Rows are points. The points of each table are mixes of a few directions, plus a little noise. Count the directions of each table, and those that both share. Where both have some left over, give the other angles between the two spaces (their principal angles), to ten degrees, smallest first.
(in the rows, 128 means zero)

First:
[[154  88 157]
 [123 138 123]
 [153  90 156]
 [ 81 203  76]
 [148  96 150]
 [111 154 109]]
Second (4 x 3):
[[116 147 115]
 [163  73 167]
 [140 109 141]
 [ 93 183  89]]
Directions: first 1, second 1, shared 1

First:
[[ 70 141 161 150]
 [157 122 110 114]
 [137 105 102  57]
 [186 149 136 230]
 [143 135 131 160]
 [104 113 121  68]
 [116 121 122  97]
 [110 137 141 146]]
Second (8 x 4):
[[125  98 145 212]
 [209 144  99 127]
 [127  97 122 132]
 [144 200 138 127]
 [107 158 132  86]
 [ 55 111 154 129]
 [134 132 119 103]
 [121  83 115 109]]
Directions: first 2, second 3, shared 2

First (9 x 8):
[[149 123 140 122  98 156 113 147]
 [143 106 141 150 109 160  96 131]
 [128 119 129 140 129 132 118 123]
 [ 57 188  79  84 219   7 226  92]
 [151 132 141 108  96 152 123 154]
 [137 151 130  90 112 124 150 150]
 [137 101 137 161 119 155  93 122]
 [133  96 135 168 125 153  91 114]
 [115 135 120 126 145 110 140 119]]
Second (7 x 8):
[[155 111 127 142 107 161  62 121]
 [172  99 147  95 129 117 158 114]
 [175 146 116  64 134 132  80  96]
 [ 91 148 140 142 133 156 143 144]
 [ 88  85 129 192 180  93 169  91]
 [121 174 101  90 124 102 128 140]
 [ 94 134 134 171  88 135 156 190]]
Directions: first 2, second 5, shared 2

First, 9 rows:
[[144 108  94 120 153  99 120 131 156]
 [ 39 135 116 114 106 117 155  71 172]
 [ 91 112  87 113 139  92 136  97 181]
 [114 153 172 139  99 166 136 127  91]
 [ 79 121 100 114 128 104 141  92 173]
 [192 139 168 147 125 163 111 176  66]
 [138 104  84 117 156  91 121 126 167]
 [162 157 196 151 101 186 122 162  50]
 [193 121 135 138 146 134 108 170  98]]
Second:
[[ 98  94 133 166  79  85 150 122 168]
 [146 103 110 138 131 122 112 150 149]
 [123  86  72 124 149  71 124 121 195]
 [120 164  98  72 183 120 137  89 125]
 [129 159 107  83 175 134 129 103 114]
 [145 137 128 116 143 148 115 136 111]
 [127 102 168 186  66 137 127 160 122]
 [112 164 117  86 164 124 144  91 115]
 [121  94 193 209  33 144 133 170 117]
 [156 177 155  99 154 193 111 140  62]]
Directions: first 2, second 3, shared 1; angles 30

First, 9 rows:
[[129 147 118 123 134 106 111 138 129 112 144]
 [147  66  99 142 115 174 189 137 166 163  75]
 [109 164 159 104 122 115  90 113 107 101 162]
 [173 147  17 129 150  65 120 214 196  89 142]
 [113 118 158 107 106 160 134 106 126 126 126]
 [139 165 100 144 157  72  98 153 119 113 153]
 [105 105 190 129 111 177 145  79  96 158 108]
 [136  78 122 142 118 172 176 122 145 162  84]
 [101 165 187 132 139 112  89  90  68 127 157]]
Second, 8 rows:
[[118 139 142  86 103 145 120 134 142  95 146]
 [ 91 153 227 118 118 151 101  81  53 134 145]
 [141  93  89 161 138 123 144 114 149 168  93]
 [127 137 144 158 154 113 132 120  95 144 129]
 [152 153 119 154 129  69  44 192  88 157 121]
 [149  80  44  91  76 141 120 153 226 128  92]
 [126 115 112 139 156 144 194  99 151 116 130]
 [118 156 147 113 151 137 164 129 125  81 166]]
Directions: first 3, second 4, shared 2; angles 30

First, 9 rows:
[[184 167  90 114 215 137 153 162 162 114 130  58]
 [ 85 107 129 169 101 121 139 129  82 107  68 143]
 [ 80 154 142 134  68 135 127 134 100 159 108 149]
 [152 104  88  98 204  95 130 148 164  77 160  41]
 [132 118 154 164 125 123 110 115 133 163 128 163]
 [ 76 117 140 163  94 105 116 133 104 145 106 135]
 [188 142 132  91 133 174 141 101 144 124 152 167]
 [169 126 130  86 141 139 119 112 161 125 181 132]
 [ 88 114 146 138  76 123 117 117 105 140 119 162]]
Second, 8 rows:
[[138 112 109 143 178  89  91  59 140 110 112 160]
 [146  97 125 147 167 103 107  99 143 117 130 139]
 [128 127 103 134 169  92  92  54 130 111 105 165]
 [ 96 182 104 101 104 133 124  95 104 128  97 150]
 [123 134 167 114  57 187 186 249 120 158 165  69]
 [126 131 138 124 110 143 143 156 125 136 136 114]
 [156  80 142 155 163 111 121 133 151 122 148 120]
 [111 159 138 106  76 164 159 179 111 144 133 107]]
Directions: first 5, second 2, shared 1; angles 70

First, 9 rows:
[[120 203 139 126 110 150 197 119 141  91 103 130 113  59]
 [119 158 120 144 126 136 143 151 124 138 114 137 124 146]
 [143 108 101 133 130 147 102 127 119 143 121 146 168 158]
 [ 85  58 197 163 112  55  44  73 195 104 209 117  80 112]
 [183 131 182 127 110 165 122 136 115 104 122 133 133 106]
 [ 96  99  39  62 179  92 160  61 111 137 103 121 147  96]
 [134 104 120 143 144 123  91 139 108 157 117 149 137 182]
 [134 118 120 129 151 116 118 188  94 175 123 118 111 203]
 [142 174 135 125  90 170 175 158 146 106 139  99 138  90]]
Second, 8 rows:
[[ 85 102 100 130 149  86 118 170 119 165 158  98 102 186]
 [158 136 132 135  76 204 146 187 118  88 156 111 185 103]
 [113 146  96 105 140 123 170 160 118 149 125  96 117 140]
 [ 87 153  74 129 152 102 147 145 133 179 111 120 114 178]
 [116 107 161 164 114 110  78  85 163 112 147 156 125 120]
 [138 115 173  97 156  84 128  61 133 114 111 130  75  82]
 [152 163 117 171  67 213 125 147 151  96 134 155 208 111]
 [171 101 175  96 172 100 113  67  93 126  82 158  94 108]]
Directions: first 6, second 5, shared 4; angles 30

First (10 x 18):
[[150 111  59 126 115 136 109 128 171  88 104 149 102 127  97 156 127 157]
 [139 139 174 197 105  95 114 135 151  55 154 133 123 103 134 170 193  95]
 [112 136  67  95 116  91 164  66 150 147 174 205 120 110  63  98  25 198]
 [ 93 188 188 150 116  75 170  90 118 105 244 138 171 112 109 138 136 115]
 [125 106 160 133 125 142 110 174  98 151  99  96  96 124 159 105 129  83]
 [153  87 113 105 144 105 151 116 107 127  64 143 141 124 141 109 121 148]
 [107 173  75  81 147 212 110 130 146 166 160  82 157 185 111 156 137 150]
 [137 136 178 157 160 174  98 129 128 176  91 107 154 154 182 120 171 115]
 [144  99 139 136 122  89 143 130 114 102  99 142 119 105 135 118 129 121]
 [122 104 123  99 131 164 112 178  94 164  91  85  97 139 147 105 112  98]]
Second:
[[108 187 163 178 116 152 101 124 165 117 203 119 137 137 123 165 169 110]
 [101 129  89 101  73  59 166 146 117  58 214 141  82  85  57 139  74 115]
 [139 163 169 175 149  95 147  44 163 129 151 190 192 125 133 133 150 173]
 [139  99  94  80 157 176 119 143 108 179  56 103 132 158 150 105 114 142]
 [141 135 108 135 137 162 105 127 155 120 110 118 140 149 132 156 164 140]
 [140  74 111 117 124 128 115 146 115 166  59 153  74 110 137  77  66 131]
 [144 113 132 129 121  79 155 124 117  68 121 130 143 110 126 148 159 122]
 [111 127 158 106 144 174 115 169  86 188 109  73 124 150 166 102 128  90]]
Directions: first 6, second 6, shared 6

First:
[[153 183 112 143 137 154 139  90 107 130 123 104 131  97 128 209 102 108
  119 126]
 [142 163 119 133  91 126 127  87 102 109  96 107 103 125 116 133 126 138
  119 141]
 [110  93 123 118 111  98 182 166  92 140 157  63  83 126 140  99 118 154
  154 138]
 [ 86  67 108 123 154 147 144 166 229 178 201 160 197 135 125  98 113 109
   91 144]
 [108 106 130 156 163 140 118 173 170 161 171 163 178 137 147 153 151 123
  138 105]
 [121 131 113 147 125 135 139 135 139 148 151 117 141 126 134 151 130 130
  128 129]
 [141 196 117 187  65 122 103  92  94 112  84 120 114 146 125 167 181 164
  137 115]
 [150 140 164 111 144 125  66 111 123  88  70 190 127 142 121 107 149 122
  133 112]
 [118  76 145  88 163 105 170 180  90 133 158  88  87 111 147 101 101 129
  163 128]
 [149 130 149  77 129 127  90  79 139  83  69 169 118 130  97  68 107 108
   98 144]]
Second, 11 rows:
[[158 159 142 116 177 157 101 102 128 114 110 161 148 107 128 182 107  88
  122 115]
 [128 114 120 103  92  84 209 146  29 121 137   7  30 107 143 107 100 162
  167 147]
 [129 170 109 174  88 138 109 101 140 132 114 137 148 141 120 156 159 143
  115 125]
 [115 126 122 151  92 115 123 135 132 131 124 128 126 149 126 106 159 155
  131 128]
 [125 144 128 156  91 116 110 125 118 122 108 134 122 149 126 120 167 156
  137 120]
 [141 135 153 125 166 144  74 123 154 114 105 200 163 136 126 138 144 106
  125 107]
 [ 94  69 127 118 137 125 127 163 193 151 163 161 163 148 123  67 133 128
  111 137]
 [133 161 108 152 104 138 135 104 123 133 126 108 130 123 124 161 128 131
  118 133]
 [113  52 165  77 182 112 114 180 155 124 142 175 135 139 134  56 123 115
  140 121]
 [105  90  99 108 113 117 204 147 124 156 180  50 101 110 130 103  83 133
  120 161]
 [169 189 134 129 166 163 102  82 111 110  99 147 142 100 127 213 106  88
  121 114]]
Directions: first 5, second 4, shared 4

First, 8 rows:
[[119 132  62  74 132 108 146 169  81 158 111  74 130 134 179  66 155 137
  151  87 173 142 144  82  98 130 147 169  69 169  91 190]
 [128  95 124 135 142 147 133 103 159 100 105 141 118 148 120 126 101 138
  116 154 121 121 131 132 119 151 146 108 169 116 145 123]
 [ 45 121 125 167 145 123 154 194  87 131 100 101 140  99 157 120 167  72
   93  80 143 142 103  72 166 105 112 120 106 133  83 135]
 [134 112 127 150 141 122 131 127 130 109 123 118 126 121 113 132 120 112
  133 143 136 119 120 166 116 154 150 119 147 112 146  85]
 [ 84  66 145 177 158 170 144 100 180  72  77 164 116 145 113 144  92 117
   75 163 102 120 117 110 148 146 138  71 210  98 144 113]
 [192 169 125  97 106  98 107 120 108 156 174 111 130 121 115 130 134 146
  179 131 141 123 138 186  98 134 134 164  90 136 145 106]
 [145 139 130 100 113 142 118 105 145 138 135 151 124 145 131 127 121 160
  129 132 112 132 142 106 131 113 114 131 126 138 127 168]
 [177 190 186 123  86 118  93 105 132 161 195 163 137 111  95 178 137 143
  148 133  95 126 126 171 149  91  85 141 105 122 143 106]]
Second:
[[108 126 135 149 120 139 128 117 133 128 125 146 129 124 117 151 123 117
  104 131 108 124 115 130 145 119 121 115 147 121 139 114]
 [118 145  79 120 108  97 128 151  75 158 132  88 134 109 135 114 143  99
  138  97 148 119 117 150 112 130 141 154  91 148 133 108]
 [158 187 134 106  80  84  84 149  97 146 173 117 141 104 122 108 148 109
  166  90 131 113 133 131 139  92  78 144  52 154 112 132]
 [125 155 122 140  94 106 105 130 106 139 146 127 135 108 109 137 129  95
  128 110 117 108 115 151 140 111 107 127 107 136 142  97]
 [118 136 140 128 112 140 119 114 138 134 131 152 130 130 122 142 125 133
  110 126 105 128 126 110 148 109 107 119 134 131 129 144]
 [ 96  55 175 166 242 174 209 159 162  94  83 116 120 142 165 143 145 157
  108 169 164 180 130 103 120 176 190 120 200  80  94 133]
 [100 130  47  86  87 145 130  95 105 173 104 133 124 149 141 120 114 145
   95 110 107 124 127 100 116 115 139 147 128 165 148 178]
 [139  41 203 180 249 170 187 134 202  47  91 131 112 151 134 142 114 158
  129 205 160 160 138 144 110 201 191  94 226  57 118  95]
 [151 102 106 106 137 141 130  99 154 111 111 133 117 156 127 109 100 157
  136 154 132 122 145 133 100 155 153 124 153 127 144 143]
 [146 172 120 117  74  98  85 125 107 142 159 130 136 111 107 123 128 104
  145 103 114 103 125 144 137 101  89 131  83 148 137 116]
 [149 160 148 108 105 115 103 134 128 133 153 137 134 123 127 118 138 132
  148 113 123 125 137 111 142 101  90 132  91 140 111 152]]
Directions: first 4, second 5, shared 3; angles 40

First, 8 rows:
[[132 142  97 137  94  91 106 124 151  96 109  86 102 126 109 162 129 117
  112 107 112 131 148 137 129 165 121 138 106  84 115 138]
 [ 92   7 168 111 201 164 145 152  91 150 187 242 154 136 202 134 103 153
  176 154 119 141 157 114 151 105 196  40 161 214 178 142]
 [131 140 103 135 101  98 110 125 146 103 112  95 107 127 113 155 129 120
  115 111 115 131 144 135 129 157 122 137 109  93 117 136]
 [142 174 108 135  95 110 119 118 146 115 104  80 113 125  98 131 137 118
  108 116 129 123 120 134 120 142 102 161 112  90 108 125]
 [137 162 135 128 123 139 136 122 126 140 119 115 136 127 115 104 137 125
  121 133 142 121 106 127 119 114 108 151 130 126 120 117]
 [153 207 158 124 132 174 161 112 111 173 113 113 157 125  99  52 148 127
  118 150 169 109  60 123 105  75  82 186 146 143 111  95]
 [117  93 117 130 128 111 116 135 133 111 135 138 118 130 142 159 120 129
  133 120 112 136 156 130 138 149 148 103 122 125 135 141]
 [120  98 139 123 147 139 134 134 117 136 142 157 136 131 148 127 122 134
  140 137 127 131 134 125 132 120 145 106 137 151 141 130]]
Second, 10 rows:
[[184  88 108 108 238 143 163 183  86 198  92 124  88 177 101 130 118 185
  203  73 169 170 101  88 158 120 142 145 110  64  87  70]
 [106 110 123 127  69 122 144 102 114 116 100 141 123 107 154 142 133 115
  123 155 100 140 153 139 142 133 100 121 137 139 130 145]
 [127 183 143 159 165 136  98 133 177  94 207 122 174 127  73  80  98  55
   64 168 139  89  93 110  76 127  97  74 159  69 132  90]
 [112 125 145 154 139 142 146 119 123 132 118 120 139 120 133 133 137 134
  123 140 143 127 133 138 108 114 135 116 149 141 120 133]
 [108 104 104  86  77 144 106 114 125 152 148 143 145 131 127 107 115 134
  118 139 122 138 128 136 155 133 120 126 123 133 151 140]
 [107 136 139 138  85 120 127 105 133 102 112 119 130 106 164 153 153 136
  121 127 114 116 152 158 120 127 151 145 123 192 144 173]
 [147 200 160 172 171  96 114 140 160  88 163 130 120 117  94 113 115  76
  102 130 133  90 125 104  95 145 116 121 135 111 112 106]
 [131 108 117 123 112 130 135 126 130  96  96 104 127 124 170 164 161 147
  142 118 103 132 121 151 116 113 145 133 118 151 143 150]
 [136 121 144 140 160 125 148 135 107 155 103 126 107 134 133 140 137 163
  157 102 152 137 140 127 137 125 155 153 121 150 111 132]
 [120 108  98  74  66 126 101 119 121 145 139 148 124 132 135 116 115 133
  129 127 103 140 133 129 173 144 117 143 104 134 150 141]]
Directions: first 2, second 6, shared 0; angles 50, 70
